Rows are points. Each copy is the shape, with its points in the same order, stretched, turned, moved and blurred by noise. Some copies are also mirrored. Which?
In the rows, 128 means zero.

Shape (8 x 2):
[[193, 141],
[196, 193],
[123, 126],
[105, 113],
[107, 101],
[120, 115],
[124, 114],
[191, 149]]
Copy 1 (8 x 2):
[[186, 95],
[225, 125],
[139, 140],
[114, 149],
[104, 142],
[120, 136],
[127, 135],
[185, 106]]
Copy 1 is: only turned
Copy 2 (8 x 2):
[[155, 205],
[109, 240],
[109, 136],
[109, 112],
[119, 106],
[117, 123],
[124, 125],
[147, 210]]
Copy 2 is: only turned

Shape (10 x 4):
[[122, 100, 131, 167],
[159, 153, 27, 130],
[76, 119, 158, 141],
[98, 132, 122, 171],
[95, 113, 147, 115],
[142, 126, 149, 105],
[184, 107, 40, 145],
[155, 165, 153, 118],
[88, 99, 132, 171],
[81, 130, 158, 128]]
Copy 1 (10 x 4):
[[137, 71, 143, 156],
[26, 101, 200, 108],
[158, 131, 137, 168],
[130, 96, 171, 149],
[133, 136, 124, 163],
[112, 123, 101, 125],
[38, 52, 174, 124],
[108, 125, 109, 85],
[151, 86, 163, 175],
[148, 144, 131, 157]]
Copy 1 is: mirrored
Copy 2 (10 x 4):
[[102, 144, 134, 159],
[120, 194, 7, 172],
[94, 122, 160, 92],
[101, 172, 128, 129],
[100, 102, 142, 100],
[146, 103, 113, 127],
[117, 176, 21, 221],
[181, 135, 100, 118],
[78, 147, 149, 136],
[108, 116, 150, 86]]
Copy 2 is: only turned
Copy 3 (10 x 4):
[[98, 135, 155, 124],
[205, 41, 116, 128],
[110, 186, 136, 109],
[129, 150, 167, 108],
[110, 156, 113, 116],
[102, 115, 88, 105],
[164, 23, 124, 157],
[106, 112, 97, 78],
[112, 168, 167, 127],
[111, 182, 128, 98]]
Copy 3 is: only turned
Copy 4 (10 x 4):
[[137, 106, 131, 170],
[136, 193, 51, 115],
[87, 96, 157, 150],
[106, 133, 149, 171],
[102, 93, 140, 119],
[142, 105, 141, 106],
[175, 162, 40, 138],
[136, 145, 169, 122],
[102, 106, 137, 171],
[83, 107, 149, 135]]
Copy 4 is: only turned

Shape (11 x 8):
[[187, 180, 196, 128, 89, 131, 123, 144],
[98, 76, 162, 121, 142, 108, 150, 140],
[126, 149, 144, 89, 186, 159, 90, 90],
[132, 117, 82, 120, 121, 172, 163, 88],
[134, 77, 79, 116, 82, 136, 57, 148],
[114, 84, 137, 123, 94, 97, 123, 95],
[152, 154, 131, 185, 83, 103, 62, 148],
[75, 134, 145, 124, 80, 200, 102, 154],
[83, 115, 191, 129, 173, 151, 148, 144],
[116, 153, 112, 103, 128, 112, 161, 130],
[183, 183, 143, 161, 92, 146, 79, 149]]
Copy 1 (11 x 8):
[[166, 119, 99, 202, 161, 105, 121, 55],
[105, 115, 169, 138, 79, 136, 159, 127],
[163, 52, 82, 136, 100, 130, 109, 169],
[150, 130, 119, 62, 128, 96, 138, 145],
[145, 147, 148, 97, 183, 184, 121, 220],
[152, 130, 183, 135, 126, 131, 176, 154],
[171, 127, 158, 144, 177, 191, 119, 97],
[140, 158, 63, 142, 95, 179, 146, 135],
[95, 84, 114, 148, 57, 144, 149, 98],
[157, 139, 154, 122, 99, 105, 107, 127],
[170, 120, 97, 155, 181, 147, 99, 79]]
Copy 1 is: mirrored
Copy 2 (11 x 8):
[[78, 85, 81, 133, 90, 175, 88, 210],
[131, 146, 106, 131, 137, 192, 183, 129],
[195, 139, 146, 89, 120, 145, 78, 169],
[105, 193, 130, 109, 128, 73, 127, 139],
[38, 103, 131, 65, 150, 132, 107, 67],
[100, 121, 147, 126, 87, 154, 145, 78],
[74, 32, 86, 109, 111, 120, 93, 106],
[39, 153, 98, 174, 195, 174, 67, 113],
[163, 156, 83, 150, 168, 201, 143, 169],
[97, 144, 147, 141, 132, 125, 161, 151],
[74, 62, 71, 103, 115, 119, 63, 168]]
Copy 2 is: only turned
Copy 3 (11 x 8):
[[219, 91, 46, 121, 136, 150, 68, 152],
[111, 87, 113, 122, 60, 130, 154, 111],
[179, 126, 191, 68, 91, 107, 99, 130],
[100, 91, 151, 128, 146, 70, 140, 132],
[89, 105, 114, 144, 155, 164, 141, 29],
[122, 108, 108, 165, 83, 108, 155, 50],
[168, 190, 46, 162, 166, 140, 95, 79],
[103, 100, 72, 32, 167, 111, 61, 66],
[132, 108, 121, 55, 65, 110, 99, 152],
[136, 97, 91, 116, 148, 99, 175, 143],
[194, 149, 63, 123, 181, 141, 61, 130]]
Copy 3 is: mirrored
Copy 4 (11 x 8):
[[194, 97, 63, 106, 102, 161, 101, 155],
[135, 110, 144, 177, 110, 134, 147, 139],
[139, 142, 152, 144, 183, 201, 108, 124],
[102, 172, 153, 124, 115, 145, 84, 65],
[111, 131, 182, 110, 101, 10, 89, 155],
[97, 97, 137, 135, 108, 124, 118, 123],
[128, 136, 74, 98, 97, 50, 103, 213],
[163, 229, 172, 78, 96, 115, 128, 138],
[162, 165, 140, 175, 130, 191, 157, 148],
[133, 147, 107, 140, 136, 123, 143, 87],
[169, 143, 70, 91, 107, 92, 84, 181]]
Copy 4 is: mirrored

Shape (14 x 9):
[[100, 154, 180, 119, 134, 186, 124, 132, 140],
[94, 183, 123, 115, 159, 103, 199, 115, 87],
[160, 179, 184, 76, 176, 131, 95, 52, 137],
[155, 127, 175, 96, 137, 184, 128, 72, 147],
[95, 119, 101, 126, 143, 70, 140, 168, 113],
[145, 96, 164, 79, 133, 92, 166, 120, 103],
[80, 74, 146, 146, 114, 109, 170, 141, 129],
[145, 150, 77, 143, 172, 158, 195, 164, 208],
[92, 82, 91, 117, 128, 109, 106, 119, 156],
[172, 76, 100, 82, 149, 164, 89, 98, 106],
[155, 162, 134, 144, 88, 90, 105, 101, 121],
[133, 148, 186, 172, 137, 161, 115, 140, 103],
[127, 86, 82, 108, 201, 80, 183, 100, 111],
[114, 130, 107, 167, 132, 106, 170, 159, 108]]
Copy 1 (14 x 9):
[[101, 145, 159, 92, 123, 94, 195, 103, 171],
[107, 143, 102, 129, 205, 125, 139, 102, 50],
[207, 160, 87, 124, 172, 114, 237, 99, 178],
[196, 114, 140, 108, 107, 90, 198, 72, 156],
[86, 142, 109, 127, 177, 192, 64, 170, 110],
[176, 143, 92, 115, 175, 132, 69, 89, 135],
[100, 161, 164, 120, 127, 169, 63, 109, 108],
[121, 7, 206, 101, 188, 174, 189, 85, 121],
[146, 125, 126, 96, 89, 189, 102, 168, 127],
[211, 59, 84, 113, 107, 94, 116, 173, 146],
[106, 140, 92, 175, 117, 156, 125, 110, 162],
[65, 149, 164, 183, 160, 89, 148, 136, 167],
[198, 95, 100, 143, 208, 168, 92, 155, 44],
[63, 110, 142, 165, 173, 154, 82, 141, 88]]
Copy 1 is: only turned
Copy 2 (14 x 9):
[[121, 171, 71, 127, 87, 153, 163, 158, 163],
[142, 68, 175, 107, 37, 166, 110, 116, 189],
[91, 117, 90, 121, 58, 58, 115, 188, 221],
[108, 155, 85, 89, 104, 119, 106, 175, 188],
[141, 88, 182, 164, 127, 164, 155, 121, 130],
[65, 105, 184, 98, 113, 177, 104, 141, 132],
[116, 160, 169, 131, 132, 191, 132, 95, 142],
[189, 51, 116, 34, 140, 159, 164, 137, 205],
[153, 158, 169, 158, 166, 128, 132, 147, 179],
[121, 139, 123, 132, 169, 140, 62, 217, 146],
[146, 145, 143, 133, 94, 69, 120, 126, 113],
[122, 144, 56, 154, 96, 146, 139, 118, 119],
[118, 39, 205, 105, 128, 163, 64, 114, 214],
[159, 91, 150, 114, 123, 172, 123, 99, 119]]
Copy 2 is: only turned
Copy 3 (14 x 9):
[[143, 150, 175, 91, 146, 79, 162, 94, 99],
[160, 152, 165, 140, 177, 121, 103, 165, 65],
[201, 174, 111, 97, 183, 106, 175, 112, 151],
[146, 195, 126, 91, 161, 102, 142, 66, 124],
[123, 65, 115, 141, 111, 132, 116, 197, 99],
[158, 124, 93, 125, 164, 88, 88, 128, 92],
[137, 117, 160, 114, 106, 116, 79, 115, 81],
[99, 209, 90, 120, 45, 161, 148, 189, 97],
[93, 100, 117, 109, 101, 139, 119, 153, 150],
[73, 103, 57, 101, 164, 158, 152, 110, 144],
[161, 139, 115, 174, 132, 126, 147, 115, 139],
[174, 119, 164, 119, 128, 131, 185, 78, 83],
[137, 119, 88, 103, 125, 198, 86, 176, 98],
[131, 116, 133, 151, 105, 158, 124, 152, 79]]
Copy 3 is: mirrored
